Each wall is flat, endless, passes through zero and stands at right angles to its row. A trip goes straight from one point to another. List the walls that it crosses, first one first.

Walls:
(1): [-2.3  3.5  0.6]
(2): [ 0.2 -3.8  2.1]
(3): [-5.3  4.6  2.5]
(4): [-0.8 -8.0  2.8]
(5): [3.6 1.0 1.4]
(6): [ 5.5 -2.1  1.9]
(7): [ 7.9  1.3 -0.5]
(8): [-11.5   1.2   0.4]
(9): [-2.0 -6.6 -7.4]
(10): [-3.8  4.2  0.5]
Trips:
[-3.7 -4.9 -1.3] to [-5.2  3.1 -0.9] -> 3, 10, 1, 2, 4, 9
[-3.5  0.0 -4.6] to [-1.0  2.8  4.3] -> 9, 5
[-0.9  8.8  0.0] to [-6.3  0.8 -1.5] -> 7, 5, 9
[-3.4 -3.0 10.4] to [4.1 1.1 0.4] -> 5, 10, 1, 8, 7, 3, 4, 2

Walls:
(1): [ -6.7  -0.1   0.6   7.0 -11.5  -2.1   9.3  -4.4]
(2): [ 4.5  2.6  2.5  0.1 -7.3 -0.6  0.4 -2.3]
(3): [-2.1 -3.4 -5.1 -0.6 -0.3  1.6  0.5 -1.0]
(4): [ 7.1  0.9  1.7  8.6 -2.3 -1.3  8.9  1.8]
(5): [ 1.4  6.1  0.4  1.9 -5.1 -3.7 -1.7 -4.2]
(6): [-1.4  1.3  0.0  4.6 -1.0 -1.6  0.1  2.2]
(7): [ 5.4  3.3 -0.4 -2.4  0.3  8.5  7.6 -6.3]
(8): [-1.8  6.5  4.4 -3.8 -0.8  1.3 -6.6  3.9]
(9): [ 3.8 -2.0  0.3  1.5 -4.3  3.5 -0.6 -2.5]
(10): [-1.4 -2.9  4.8 -4.5 -0.2  1.6  2.6  2.6]
(11): [ 3.3  5.9  0.9  0.5 -0.6 -2.7 -3.5  0.0]
Trips:
[ 3.3 -5.2  5.9 -7.0  1.5  2.0 -2.2  5.2] to [-0.6 -5.4 -5.2  1.9  0.2  0.2 -0.9 -1.6] -> 3, 8, 10, 1
[ 3.2  3.2 -9.0  0.4 -2.1  2.5 -1.2 -4.8] to [ 4.2 -2.7 -1.1  5.3 -0.1 -4.9  1.4  1.8] -> 4, 6, 7, 3

Walls:
(1): [ 0.9  5.5 -6.3 -0.4 -0.7  1.5  0.3  2.7  3.0  2.1  0.2  6.3]
(2): [-0.7 -4.0 -4.5 -3.0  2.0 -2.9  0.9 -5.7  5.0 -1.5 -1.4  0.7]
(3): [-0.6 -7.8 -1.4 -1.6 -7.2 -0.9  0.7  7.2 -1.8  1.6 -1.7  5.8]
(4): [-1.0 -1.7  0.0  1.0  2.0 -3.6 -3.4  0.4  1.5  2.1  3.4 -2.9]
(5): [  0.4 -10.0  -0.3  -4.2   2.6   1.3   4.5  -2.5  -4.4  -5.2  -5.4   0.0]
(6): [-3.0 -2.2  0.5 -2.3 -4.3 -1.4  2.3 -3.1 -8.3  1.9 -0.4  2.0]
(7): [ 1.9  2.5  3.7 -7.5  0.3  7.1  4.3 -3.7 -1.5  1.8  0.9  3.6]
(8): [ 2.8 -2.2 -5.4  5.7  1.9 -1.1  0.9 -3.7  3.5 -2.3 -7.8 -0.4]
(9): [  5.7   3.4   0.6 -10.2   3.4   1.8   4.1   2.8   3.0  -5.5  -3.9   0.9]
(10): [-1.7 -5.8 -5.6 13.5  3.5 12.1  3.3  0.3 -0.4  5.2 -3.0  7.2]
(11): [ 0.7 -3.9  4.4  0.0  5.1  1.0 -1.2  2.0  1.1 -1.7 -6.9  0.5]
(12): [-1.2 -4.8  5.9 -1.7  2.8 -2.9  4.1 -0.6 -2.3 -6.5  0.7  1.1]
Trips:
[ 3.3 -3.1  5.8  4.2 -2.5 -0.8 -3.8 -2.5 10.0 -4.8 -1.3 -4.7] to [  0.0   1.9  -2.4  -2.5   0.7  -8.4   1.7 -10.1  -0.8   4.9  -7.2  -2.5] -> 5, 12, 6, 11
[ 3.3 -3.7  1.0 -1.8 -2.6 -4.6  5.4  7.1  3.3 -4.0 -4.1 -0.8] to [ 0.9 -9.6  3.6  4.6  5.0 -0.9 -1.6  5.0  0.8  1.8  1.8 -2.3] -> 4, 10, 2, 9

Walls:
(1): [ 10.3   2.7  -2.3  -4.5  -4.0   1.7  -1.6 -10.0  -4.6   2.3  -1.6   4.8
   6.3   0.2   4.6   8.2  -0.8   2.3   4.5  -1.6]
(2): [-2.4 -0.5  6.3 -1.3 -2.4 -3.1 -0.2  0.8  4.8  7.1  0.1 -5.5 -1.4 -8.8
  0.6  4.2 -2.2 -3.2  3.1  2.1]
(3): [-6.5  0.3  1.0  0.3 -1.2 -5.7 -0.9 -2.9 11.4  3.8  8.2  0.3 -2.2 -0.6
  7.1 -4.5 -3.5 -1.9 -1.8  1.0]
(4): [-2.5 -5.1 -0.4 -0.7  5.3  1.5  0.1  4.9 -1.7  0.6  0.5  0.0 -1.8  2.7
  2.2  0.7 -3.4  6.4 -3.0 -0.5]
(5): [-3.5 -0.1 -8.8 -8.0  2.8  0.1  8.7 -7.0  1.2 -0.1 -1.5  1.8  1.9  3.1
 -0.9  2.6 -1.9  5.5 -3.3  1.5]
(6): [ -3.3  -2.8  -2.7   2.7 -11.6  -0.1   2.8   3.0  -4.2 -13.1  -1.9  -2.0
  -5.0  -1.9  -4.2 -10.3  -5.5   2.9   5.5  -3.6]
(7): [-2.8  0.0  6.4 -1.2 -3.7 -1.8 -5.4 -3.9 -2.0  5.4 -1.0 -0.7  1.1  4.7
 -2.2 -3.6 -4.6  6.9  6.9 -0.9]
(8): [-1.4 -1.2  0.5 -5.9 -6.1  2.1 -0.4  6.7 -0.1 -1.3  7.1  6.6  4.5  0.5
 -8.7  3.8  2.6 -1.3  9.1  3.4]
(9): [-0.1  0.9  1.2  3.8 -0.1  0.0 -2.7 -6.4  1.5 -5.3  7.9 -0.1 -2.6  0.3
  2.6 -2.6 -2.7 -1.5 -5.0  2.4]
(10): [ 0.2 -0.2  4.2  3.8  0.2 -3.6 -0.3 -0.7 -1.9 -2.5 -2.6 -5.7  5.1  4.2
  1.3  5.7 -7.6 -3.4  2.4  7.8]
(11): [-1.4 -2.2 -3.4 -3.8  0.7 -3.4  4.7  3.3 -2.3 -8.1 -0.7 -0.7  1.2  4.2
  4.5  1.1 -3.4 -1.3 -6.3 -2.9]
Trips:
[-2.9  2.3  2.8  2.8  1.5 -2.5 -8.0 -6.7 -3.8  1.3 -2.8 -4.6 -7.6  2.6
  0.2  7.6  1.6 -7.7 -3.3 -5.8] to [-6.0  0.4 -3.8  2.4  3.0 -9.6 -3.4 -6.3 -2.7 -5.0  2.2  2.6 -3.7  5.4
 -3.6 -7.0 -2.4 -4.5  1.5  8.2] -> 3, 1, 11, 2, 6, 5
[-0.3  5.1  4.0  1.5 -1.6 -3.6  1.2 -0.7 -8.0  0.0 -2.9 -2.7  1.0 -7.6
  0.3 -7.0  8.3  9.4  1.4  1.5] to [ 7.0  2.5  7.1  5.3  2.7 -0.5 -7.4 -3.6 -5.0  3.5 -6.0 -3.8 -2.1 -1.9
  3.5 -4.9  7.8  3.4  1.4 -2.2] -> 1, 6
